Every row gives one point. Each table stands for the endless flat space through its points: a line for two points, a plane for three, and so on. The two share one point or none. Which?
(in the rows, 128 means zero)

First, 3 rows:
[[113 131  92 177]
 [153 171 134 137]
 [138 151 115 162]]
Second (2 x 4):
[[128 183 118 148]
 [136 167 120 148]]
They share: [140 159 121 148]

First, 4 rows:
[[102 143 146 125 141 157 155 114]
 [ 97 133 140 117 140 146 155 120]
 [117 173 180 121 160 142 143 124]
 [127 166 156 155 129 185 161 112]]
Second, 3 rows:
[[ 94 143 130 110 132 173 154 101]
 [102 149 135 120 127 167 157 104]
 [126 155 168 154 130 133 144 135]]
They share: no point

First:
[[122 157 105 137 117 110 144 159 112 158  85  94]
 [118 157 111 133 111 115 147 155 115 149  90 102]]
Second:
[[122 156 121 155  99 108 154 157 122 157  81 103]
 [136 150 110 137 111 120 149 140 131 133 105  88]
 [105 158 121 117 101 126 156 145 123 125 107 123]
 [113 159 118 153 101 101 162 160 125 159  84 111]]
They share: [110 157 123 125  99 125 153 147 121 131 100 118]

First (2 x 18):
[[134  94 128 149 145 173 130 114  99 119 125 159 133 147 158 107 155 141]
 [169 109 113 114 135 143 145  69 109 124  80 139 103 182 158 137 135 101]]
Second (3 x 18):
[[123  94 134 120 162 150 116  96 120 111 101 187 142 192 156 125 137  89]
 [126  88 122 122 170 143 116 107 125 106 111 183 140 191 150 126 142  91]
 [161 108 112 152 130 168 166  92  90 121 101 123 100 126 160 101 167 151]]
They share: no point

First:
[[152 121 104 106 112 124 133 124 142 121 148 127 145 116 112  96 128 152
  151 108 164 148 136 133]
 [160 145 128  86 140 124 153 112 118 125 152  99 113 104 124 100 132 148
  123 144 152 160 116 105]]
Second (4 x 24):
[[156 158 143 101 122 108 140  94 125 138 165 117 138 133 114 123 141 146
  153 104 196 140 121 132]
 [177 153 124  74 126 126 125 108 102 155 171 118 117 137  94 112 130 136
  148 106 167 135 118 119]
 [148 140 133  98 139 132 155 104 120 105 125  92 122 109 118  92 139 152
  120 126 163 149 127 104]
 [165 179 158  83 143 126 140  82 101 126 147  93 129 145  90 117 144 134
  147  92 190 116 112 111]]
They share: no point

First (5 x 24):
[[156  87 137  98 113 138  95 111 122 140 116 152 107 145 133 105  94 105
   92  59  96 173 181 126]
 [160 171 146 145 109 147 153  90 148 144  81 121 119 105 177  86 109 138
  141 105 114 143 132 138]
 [142 157 171 182 117 129 181  93 137 131  95 155 124 118 163 111 100 180
  169 103 127 159 126 156]
 [152 123 156 145 119 139 125 126 134 124 111 165  95 117 147 130 129 156
  127 109  98 141 146 140]
 [142  77 144 114 110 120  97 115 123 116 141 172  99 135 110 123 104 130
  103  65  82 166 178 133]]
Second:
[[165 130 144 116 113 146 127 107 149 143  95 150 105 115 152 102 118 131
  118 101 103 143 146 132]
 [148 113 141 145 104 148 105 126 122 123 119 154  96 106 150 132 131 152
  119  93  85 136 152 125]
 [142 143 147 141 130 118 103 122 142  97 107 138 102 130 150 128 143 134
  109 121  75 146 172 149]
 [134  99 129 138  98 129 104  97 143 112 107 164 132 115 142 138 138 164
  117  85  70 150 170 124]]
They share: [158 129 145 129 114 144 117 118 138 131 105 148  98 114 152 114 125 136
 117 103  95 140 150 133]

First:
[[101 149 160 130 136 106 107 157 173 180 139 112 109 135 156 131  98 165
  116 152 167 114 154 137]
 [123 144 172 135 124 148 145 149 123 130 189  97 148  83 134 158 127 163
  117 137 148 143 110 150]
 [125 175 183  83 127 149 153 137 143 116 169  91 159 129 151 165 108 176
  139 170 135 102 146 106]
 [121 176 188  76 121 144 152 134 148 117 164  85 158 136 159 166 107 180
  143 173 134  94 149  98]]
Second:
[[139 194 145 160 180 164 131 199 145 159 182 109 124 109 136 159  55 182
   90 145 153 130 169  97]
 [121 164 153 129 155 138 136 171 148 159 164 112 133 115 142 145  89 176
  107 155 154 127 166 130]
 [138 185 161 131 151 148 122 156 159 137 175 123 122 119 126 155  95 149
  120 147 158 127 129 125]
 [129 170 155 146 170 164 101 149 141 137 162 127 134 137 116 143  93 134
  122 155 151 112 115 129]]
They share: [121 161 158 122 148 136 129 155 151 150 161 118 133 121 136 143 102 161
 118 156 155 124 148 139]

First, 5 rows:
[[111 165 132 123 115 155 151 158 104 125 159 154 121 151 104 132 123 170
   97 186 187 118 141 133]
 [ 86 133 127  93  97 149 187 110 116 134 150 136  78 163 114 131 117 146
  138 154 148  95 143 129]
 [144 149 143  77 146 121 128 175  64 139 117 123 107  87 100 143 116 144
  123 147 127  98 102 155]
 [135 148 117  74 163 152 147 160  79 168 102  97  78  86  97 129  90 142
  116 121 103  97  85 167]
 [123 134 131  67 139 130 154 145  79 150 112 111  78 102 107 138 107 134
  138 126 107  89 103 153]]
Second, 2 rows:
[[110 149 158 115 105 161 180 138  68 165 118 146  74 146  91 104  94 163
  103 173 160 123 138 172]
 [125 149 113  85 135 141 140 143 108 125 148 111 104 126 111 144 109 148
  118 148 140  83 103 127]]
They share: no point

First (4 x 24):
[[ 87 175 165 143 121 109 101  81 139 121  68 162 116 178 137  88 106  84
  103 115  77 122 131 125]
 [100 146 124 155 161 131 117 102 146 116  95 130 134 168 158 141 102 107
  132 109 114 130 159  98]
 [110 138 118 173 169 167 129 100 142 102  89 112 152 188 160 143  92  95
  130  87 112 116 161  78]
 [101 160 145 154 133 141 103  93 134 125  68 147 129 186 139 106  91  83
  123 100  89 129 150  98]]
Second:
[[104 136 137 134 163 142 105 103 138 107  78 146 145 162 163 132  99 104
  157 115 141 156 135 106]
 [ 99 149 146 142 152  95 139  89 121 116  78 151 136 169 122 159 105  87
  133 116 100 113 174 121]
 [104 142 142 131 152 113 141  91 116 116  57 168 129 184 114 150  75  69
  142 118 120 121 161 125]
 [ 84 164 135 169 154 100 100 101 155 128 126 105 140 135 183 147 153 140
  124 113  97 130 175  99]]
They share: no point

First, 5 rows:
[[ 65  73 151 105  81 131  99  50 118  80 122 130  79 138 151 138  68 126
  120 140  86 132  95  78]
 [100 188 136 100 106 161 109 185 108 135 192  95 154 123 106 163 148 131
  105  60 116  87 115 118]
 [ 66 159 151  80  80 137 104 137 113  97 166 102 121 126 127 176 117 133
  120 100  83 114 108 101]
 [ 62 103 139  96  96 169 112  89 117  77 158 118  97 130 159 132  61 149
  100 116 107 114 108  85]
 [ 81 153 162  88  76 113 102 125 107 109 147 104 118 133 121 181 130 124
  134 109  71 120 101 104]]
Second:
[[ 91 105 151 116  74 126 102 139 107 123 154 115  91 126 123 135 112 121
  101 125 119 114  94  84]
 [ 78 126 130 110  93 157  83 150  99  90 120 116 103 119 117 141 109 127
  123  74  98 131  86 104]
 [107 137 147  90 110 132 112  91 111 121 164 127 139 128 119 145 112 145
  125 105  83 114 116 104]
 [104 148 164 142 111 163 133  96 107 128 152  74 127 177 169 173 115 115
  111  88 116  65 106 120]]
They share: [ 97 129 148 110  98 141 108 115 107 117 151 112 118 135 129 147 112 130
 116 101 101 108 103 102]

First, 6 rows:
[[157  73 109 112 115  87 134  87  68 114 115 111 137 130 117 193 137  87
  103  68 144 153 178 117]
 [136 104 148 110 142 138 143 118 121 111  80  90  71 101 127 149 174 117
  115 124 139 123 106 139]
 [ 88 125  93  82 171 137 191 102 115 167 130  94 111 147 130 108 147  97
   86 131 142  72  58  89]
 [159 102 152 132 119 122 118 114 118  82  64  96  87  75 140 177 168 124
  118 100 149 145 142 156]
 [148 127 141 127 116 135 149 103  94 101  92 108 104 114 118 181 127 124
   87 111 125 106 128 130]
 [156 112 112 142 120 155 142 119  68 132  75  69  75 117 112 184 132  86
  126 115 119 116 122 125]]
Second (5 x 24):
[[112 113  94 125 137 145 159 108 111 149 124  97  91 112 133 162 155 116
   86 115 158  99  76 115]
 [ 98 145 149  94 162  88 217 116 117 158 147  78 148 137 145 124 102 127
   71 135 184  66 113 128]
 [126 117  87  98 148 149 165 116 100 163 120  71  87  99 122 132 154 129
   84 100 164 110  91 138]
 [122 117 107  88 148 132 149 112  71 142  99  86  96 127 131 136 156 121
   91  73 144 120 123 118]
 [124 118 115  90 149 123 164 109  90 141 109  86 109 124 128 134 144 117
   90  95 149 110 119 123]]
They share: [125 110 116 104 141 123 159 101 103 129 109 101 111 125 127 150 146 105
  95 109 141 108 110 114]

First, 6 rows:
[[137 110 109 101 150  71  75 108 123 168 122 133 113 121 108  87  63 111
  179  90 116 109  77 122]
 [114 122 104 123 135  80 146 118  28 107  70 142 175 154 130 122 113  43
  141 105  91 137  81 155]
 [144 114 126  79 127 104  86  80 141 169 131 144  93  76 109  71  71 136
  171  96 122 108  78 109]
 [ 96 114 132 109 159 144 112 164 104  83 158 172 109  78 190 142  89 133
  153  63  77 143 177 163]
 [106 113 117 118 168 111  87 163 113 112 150 154 115 103 167 132  72 120
  171  63  88 130 153 156]
 [113 123 129  85 122 129 132 112  85 130 122 181  98  83 139 110  90 127
  145  98  99 143 105 134]]
Second, 3 rows:
[[147 109 134  85 142  88 108 115  94 107 110 158 137 126 127  96  86 114
  160  90 100 103 116 138]
 [124  91 103  86 135 102 107 124  87 148 142 146 150  92 135 107  88 113
  160 107  93 127  83 105]
 [157 101 114  73 142  88 106 133  87 133 132 162 149 121 129 111  76 119
  167 103  93 102 106 121]]
They share: no point

First, 4 rows:
[[166 117 132 164  90 152 167 165 138 116 143 188 131 129 127 133 108 118
  140 141 172 103  99 103]
 [162 122 132 145  88 163 166 147 146 129 139 183 113 144 133 135 108 132
  124 149 159 108  98 104]
 [160 112 142 177  95 135 160 178 144 119 149 179 130 125 136 119 115 104
  143 144 167  91 110 109]
 [128 142 132 123 120 151 156 129 136 155 151 151  93 172 139 111 104 136
   94 135 137 112 102 126]]
Second, 3 rows:
[[142 155 138 178  99 140 166 142 141 181 142 176  93 160 155 104 139 117
   95 151 139 108  95 106]
 [137 150 136 170 102 139 165 144 140 172 149 169  92 159 153 106 137 115
   97 155 142 103 103 110]
 [137  80 151 110 112 129 150 159 150  92 149 124 112 159 123 116  92 125
  137 135 142  93 123 145]]
They share: no point

First (3 x 24):
[[128 153 105 137 141 133 117 108 160 144 137 112 134 112 148  76 138 104
  116 130 152 117 179 156]
 [128 123 116 101 107 154 137 126 112 118  86 103 167 154  96 110 154 135
   83 145 131  89 133 169]
 [122 159 110 143 137 142 119 108 154 142 134 109 143 106 144  80 136  99
  113 133 149 125 175 151]]
Second:
[[104 168  96 148 116 123 137  65  93 156 144 107 159  93 123  85 138 103
  113 127 162 131 111 168]
 [120 121 105 152 108 117 147  82 104 142 101 123 160 129 146 124 145 103
   97 151 136 126 134 175]
 [125 105 141 136 115 158 117 124 155 131 105  94 150 130 112 135 197  94
   74 158 110 117 180 132]
 [133 143 105 108 127 150 133 132 139 119  97 112 158 144 124  85 125 130
  102 136 146  97 160 170]
 [113 156 111 136 118 140 126  91 113 146 132 103 153 109 118  90 149 109
  104 134 146 117 132 159]]
They share: [125 141 113 122 122 148 128 117 133 130 110 106 155 130 120  95 145 117
  98 139 140 107 154 160]

First:
[[111  79 123 140 123 106 146 154 140 118 119 126 111  90 137  97 157 139
  169 133 164 100 107 117]
 [151 109  88 135 113 146 146 129 120 153  84 141 121 125 127 137 122 124
  149 148 134 110  87 132]]
Second, 5 rows:
[[100  99 117 125 144 147 150 147 156 144 126  93  70  97 147 152  93 146
  191 125 122 111  75 101]
 [129  90  90 140 122 128 145 143 108 131  93 131 121 112 133 135 138 131
  158 142 131 100  88 125]
 [145 109 105 150  79 121 184  92 161 144  91 135 108  96 143  87 112 113
  165 136 176 101 131 110]
 [135  56 114 139 139 100 159 120 127 173  65 158  98  68 158 158 110 128
  157 107 137  80  80 137]
 [146  57 103 150 117  97 142 130 105 154  62 166 127  95 150 141 137 125
  142 120 136  91  87 147]]
They share: no point

First:
[[131  95 105 105 186  98 117 161 148 165 112 186  82 120  94 148 161 138
  164 160 101 148 159 134]
 [152 116 130 133 174  92 113 130 137 162 107 179  96 140  97 138 123 171
  148 140 118 109 153 126]
 [150 136 112 117 179  82 103 153 137 142 124 170 101 159  97 124 128 175
  151 154 128 132 155 104]
 [151 108 117 109 154 108  91 138 127 143 140 150 107 125 112 159 138 149
  125 137  97 143 133  96]
 [150 104 134 121 147 107  72  95  91 135 127 164 116 124 115 165 130 166
  112  96 109  82  84  86]]
Second:
[[142 106 131 121 151 107  94 134 118 135 138 137 106 115 110 161 144 160
  131 134 112 125 140 102]
 [166 116 113 113 163 103 102 138 146 163 128 171 104 143 108 147 118 150
  127 144  90 149 144 106]
 [138 116 137 141 155  99 102 138 114 131 116 139  76 111  92 171 142 142
  123 156 118 133 160  82]]
They share: [154 111 122 117 157 105  98 136 132 149 133 154 105 129 109 154 131 155
 129 139 101 137 142 104]

First, 4 rows:
[[100 116 157 177 132 118 135 137 180 184  75 118 118  81 167 124 145 178
  109  83 127 152 134 109]
 [124 104 147 143  94 168  83 149 128 150 127 106 172 131 159 126 143 150
  109 107 143 136 154 121]
 [117 110 138 164 152 138 121 118 145 168  96 150 157 122 163 136 123 145
  131  65 141 130 115 133]
 [130  98 157 141 111 181  84 131 111 130 150 130 190 162 146 112 142 130
  115 101 151 143 143 127]]
Second:
[[115  93 166 184  92 138 130 155 148 186 107 138 148  97 140  87 129 157
  123  99 113 159 108 144]
 [107 120 138 164 129 176 102 166 140 160 140 136 186 106 201 132 157 178
   74 125 154 114 145 122]
 [131 109 166 140 144 146 102 119 164 126  83  86 128 121 144 123 157 129
  123  75 129 151 160  76]]
They share: no point

First, 5 rows:
[[122 110 180 160 141 118 111 139 147 152  96  97 144  79 104 163 147 138
   94 123 160 130 170 136]
 [110 143 131 147 129 163 121 137 165 126 106 144  92  97 120 159 160 149
   85 148 141 142 151 135]
 [122 150 122 136 161  68 149  99 133  92  92 147 138 119 140 129 165 136
  152 109 176 120 124 102]
 [117 134 130 115 142 101 174 113 142 106 101 146 139  98 114 114 195 128
  109 148 160 137 125  91]
 [116 156 121 155 149 117 116 117 151 106  97 148 103 117 142 158 145 150
  130 115 160 126 141 131]]
Second, 5 rows:
[[123 134 148 136 184 111 135 150 169 128 105 174 136 145 144 168 153 182
  111  95 175 141 129 133]
 [157 207 143 139 113  98  81  93 185 106  70 122 139  64 107 162 125 129
  109 135 158 160 141 108]
 [158 179 167 125 158  99 103 133 207 121  87 165 164 110 123 183 122 174
  102 104 169 166 131 125]
 [146 173 171  95 152  99 133 129 205 127 117 167 162 112 109 193 126 172
  116  96 179 152 115 145]
 [134 165 161 109 146 112 136 124 194 104 122 170 145 102 117 189 119 166
  131 106 155 136 134 151]]
They share: [116 150 127 148 149 115 124 119 148 110  98 144 111 109 134 152 154 147
 123 120 160 129 141 125]
